Each wall is flat, endless, passes through zero and stands at right angles to its row. A trip goes straight from one point to another. Which walls does it cross, in order?

Walls:
(1): [  6  -8 -29]
(2): [-10   8 -28]
(3): [ 14 -22 -11]
(4): [-77  40  -2]
Trips:
[-14  -4 -25] to [ -3  13 -24] => 3
[-3 27 41] to [-26  59  -3] => 2
[  9 -11 -12] to [ 30 -55  13] => 2
[42 13 11] to [  8 -38 -10] => 1

Walls:
(1): [ 20 -11  17 -17  21  34]
(2): [ 32  35 -37 -27  34  20]
(3): [  8 -42   2   5 -27 -11]
(4): [-12  38 -12  46 -27 -27]
(5): [ 33 -14  31   5  11  20]
Trips:
[ -8  28 -10  -7  -6 -34] to [ 14  11 -46  55  36 -37] => none
[ 28  20 -14   5  22  14] to [ 36   8  17 -11 -23  -1] => 3
[ 53  52  38 -23  32 -20] to [  5 -14   8 -13 -10   6] => 3, 2
[-14  17  48  -9  67 -17] to [-28 -29  24  -6  30 -11] => 2, 3

Walls:
(1): [ 24  41  -2  38  24  11  55 -44]
(2): [-47 -31   7 -10 -23 -18  13  15]
(3): [ 59   1 -26 -55 -16 -11  -3  -8]
(4): [-19  38  28   9  -2 -21   7  40]
Trips:
[ 29   4 -33  25  44  16  15 -72] to [ 34  11 -36   0  41  11 -11 -23] => none
[  7 -15 -41 -12 -13 -12  21 -25] to [-34  24   2  -1   0   0  -1 -37] => 3, 4
[ 11 -31 -19  42  -9 -27  15 -45] to [-21  -4 -18  -2  15 -61  20  -5] => 4
[26 24 25 39 30 -9 39 27] to [-18  55  -6 -26  10   4   2   7] => 3
[ -5  -3 -13  16 -17  29 -11  39] to [-31  12  41   4  13 -39 -17  57] => none

Walls:
(1): [  5  -7  -1 -25  23  -9  45  -2 -10 -49  -3]
(2): [ 44  -3   3  14  48  50  24 -19  44  -1  -2]
(3): [ 51   2 -72 -12 -23  11  67  -7 -69  13 -26]
(4): [-26  49   6 -49  13  72  40   3   3 -22   1]
(5): [-31  45   4  27  14 -15 -35  -6  34 -24 -16]
Trips:
[ -1  25   7   7   5  29   2  25  11   2 -14] to [ -1  11  -5  33 -30  15 -27  16  23  -6  18] => 4, 2
[ -9 -58 -31 -79 -11   0 -25  50  11 -12  28] to [ 40  -4 -18 -42  -6 -50  36  31  13  24  23] => 3, 4
[ -1  29 -12  25 -62  26 -62 -38 -44   1  23] to [  6   1  12 -23  28  19 -46 -29  11   9 -49] => 3, 2, 4
[  3 -10   8  -1   2 -37 -26  12   4  50  24] to [  9 -25  33  -1 -19 -16   8 -12  24  15 -45] => 2

Walls:
(1): [-60 -11  -7  28 -37 -37  54  30 -11 -28  13 -24  47  22]
(2): [ 19   0  -2 -49  -7   7  47  31 -68   3  -2 -36  20  13]
(3): [ 32 -15  41  36 -14  15  10  56  18 -51  44  14  16  11]
(4): [ 24  28 -14  26   4  -9 -38 -24  26  58 -52   8 -10 -11]
Trips:
[-51 -46   2 -26 -50  12  22  10  39   5  39 -16   8   4] to [-25 -73  -7  23   2  39  17  27 -19 -30   9 -28  36  -7] => none
[ 60  18  31  45  20  13  -5 -22  11  17  -4  47 -18  -8] to [-33 -32 -19 -20  -4  -5 -30  51  30 -30  48  -1 -22 -25] => 4, 1
[  9  10 -30   5 -18 -13  11   5 -42   3 -37  37  77  12] to [  7 -14  13 -20 -31 -21 -39 -36   6  30 -21  19 -10 -34] => 1, 2
[-38  37 -24  28  21  21  61   8 -22 -15  -5  11 -56 -45] to [ 11  18 -11  -1  -3 -12 -32  25  -6  25  43  71  -7 -31] => 2, 1, 4, 3
[ 15 -39  25  22  -1   5  27 -13 -19 -16  -2  22 -43  10] to [ 10   5 -15  20  27  47 -51  19  -6  -1 -33   0 -19  34] => 4, 3
[-45  33  23 -17 -14  11  39  25  25  20  -5 -18   9  -8] to [ 13  53 -34  54 -35  13   5 -18  -7 -13 -24  -9   6   0] => 4, 2
[  7   7  36  -7   0  26   1  18  -4 -20 -14 -37 -29  34] to [-13 -29  20 -57 -19  -4  82 -12 -10  14  25 -48  24 -62] => 1, 3
[  1 -67  -7  35  -4 -23 -28  27  27  17  11  26   3  11] to [-38  34 -26  -2  16 -19   3   0  32  13  11 -32 -32   5] => 3
[ 16 -45  31   5 -17 -46  -3 -20 -26  14 -84 -11   1 -32] to [-18   3 -33  18 -10 -21 -31  21  19 -14 -25  34  51  16] => 1, 2, 3

Walls:
(1): [ -7 -20 -16   6 -32  22 -15  27   5  26 -19  20  14   9  -2 -23  -7 -37]
(2): [ -7 -11  58 -19 -30 -52 -25 -13   6  35 -28 -18  17   9 -28  15  13  72]
(3): [-40   4 -44  28   8  -6   0  27   2  15 -21 -26 -21  31  18 -46  18 -16]
(4): [-35   5   9 -58 -32   1  20 -12 -20  28 -42  17 -26 -27 -24  37  -7  43]
(5): [-13  28  34  26  14  11 -18 -13  -3 -18  18  47  -9 -60  -5 -28 -52 -25]
(6): [-36  17  44   2  11  34  -9 -36  -4   0 -36  37   8 -33  -8 -29 -22  28]
(7): [ -2  -3 -38 -23 -54 -22  47  18  15 -41 -21  -6 -23  -3 -66  34  -1 -28]
Trips:
[  8  13 -29  49  22  33   8  16  33   6  15  -8  -5  25   8  39  36  28] to [ -7 -16  30   6   8 -22  18   0   0 -45  30   8  -6  38  14  19  33 -19] => 7, 3
[-10  11  46 -28  35 -11 -34  19  13 -13 -19  -9   0 -23   2  21 -15   4] to [ 32  10  -6  24 -53 -39 -20   9   5 -51  46 -41  -9  19  13  -2  27 -11] => 4, 6, 7, 5, 3, 2
[  5  -3   9  -9  14 -21 -22  -5   1 -37  51 -24   6   1   5 -47  27  30] to [ 20 -54   9 -10  34 -28  22  29  55 -11 -31  67 -19  -6  14 -22 -45 -22] => 5, 2, 3, 6, 1, 7
[ 44 -18 -17 -37  37  24 -59   9 -30 -25  37  19  22 -17  40  -1  12 -49] to [ 12  11   4  21  12   7 -22 -48  46  22  16   6  13  28 -29  41   1 -23] => 1, 2, 5
[ 59  -1  17  18  -2 -35 -21  54 -26  21   5 -23 -30 -28 -36   4   2  13] to [ 63 -48  21  17 -15 -64 -24 -24 -22  19  -8  33  21 -37 -34  23 -18 -15] => 5, 4, 1
[ 32 -25  -1  16 -45 -12   0  41 -34  26  12  -9 -36 -48 -49   2  11 -21] to [ 30 -27 -25  -4 -13  37 -77  -1  37 -39 -15   9 -12 -23 -35 -12  -2 -70] => 2, 4
[-34  24  19 -51  12 -20 -10  -2 -34  25 -38 -12 -59  18  24 -36 -59 -42] to [  4  11  20   4  31 -17 -25 -46  -9  -9   0 -32   6  20  25  -3  -8 -36] => 1, 4, 6
[ 26 -16  17  12  43 -29  30 -33  13 -16  18 -23   4 -52 -10  13 -46  21] to [  4  18  63   4 -26  -4 -12   6   5  33  12 -20 -18  40   4   8   1   8] => 4, 5, 6

Walls:
(1): [ -9 -12 -11 -42 -38 -28  14 -24   7  20 -30  52 -34  31  30 -30  -3   2
  65 -29  29 -19   3 -16]
(2): [-46   9  29  53  36 -46 -73 -20 -13   2 -44  22 -23 -16  13  14  19  47
  25 -29 -30 -23  24  -4]
(3): [ 70   8 -27 -12 -21 -14  22 -26  28  -6   6 -28  28 -41 -44 -33 -11  -2
  -5   1  14 -31  -4 -38]
(4): [-13 -48 -33  18 -46 -72  31 -25 -13 -45  -4 -27 -21  28 -13  15 -51 -16
 -11  -1 -38   8  31  -5]
(5): [  7  -3  29  30 -28 -31  -4 -38  21  14  30 -18  53  -7  -4 -69 -18  43
 -35  26   7 -19   5   9]
(6): [ 12  48 -34   1 -16  43  26 -27  15 -40  13  11 -17  -4  37  24 -18  -5
  -1 -10 -38   1 -35 -11]
(7): [-37 -14 -11 -33  26  18   7 -33   3 -24  -2  14  -4   7  35  10 -28 -29
 -52  -6  17   0  -3  28]
(8): [-12 -41   1  60  23 -17  27 -50 -31  35  69  13  44   6  -4 -52  -4 -16
  13  15  18 -18  63 -13]
(9): [-31 -22 -18   3  12  17  27 -63  -4 -22  24   0   2  23  -6  47 -19 -59
  16 -46 -17  10  42  46]
(10): [  1  46  10  16   9  30  23  20  12 -15 -19  -9  -8  -1   5 -28 -10  35
 -27  -7 -13   7   2  52]
(11): [-12 -19  26 -32  34   6 -48  15 -37 -37 -23  26  -7  44   5 -24  21  -6
 -63  35  28 -42   7  20]
Trips:
[ 12  -2 -27  16  12   3  -7  11   8 -17 -60  11  14  -3  45 -19  45  19
  -8  -7 -14 -31 -27 -44] to [-30  17   6  15  -1  61  10 -38  -1   8 -21 -42 -76   4 -33   9 -81 -65
  30  25   3   5  -5 -24] => 7, 10, 11, 4, 9, 2, 3
[ -3 -39  36 -19 -12  45  29  37 -43  15  25  37  40 -34 -41  22  33 -25
 -34  -8  27 -29   4  24] to [ 22   0 -46  -3  -4  16   5  11 -21  33  -4  46 -30 -27   9 -25  12  -7
  43  29  12   2  49  52] => 1, 7, 10, 11
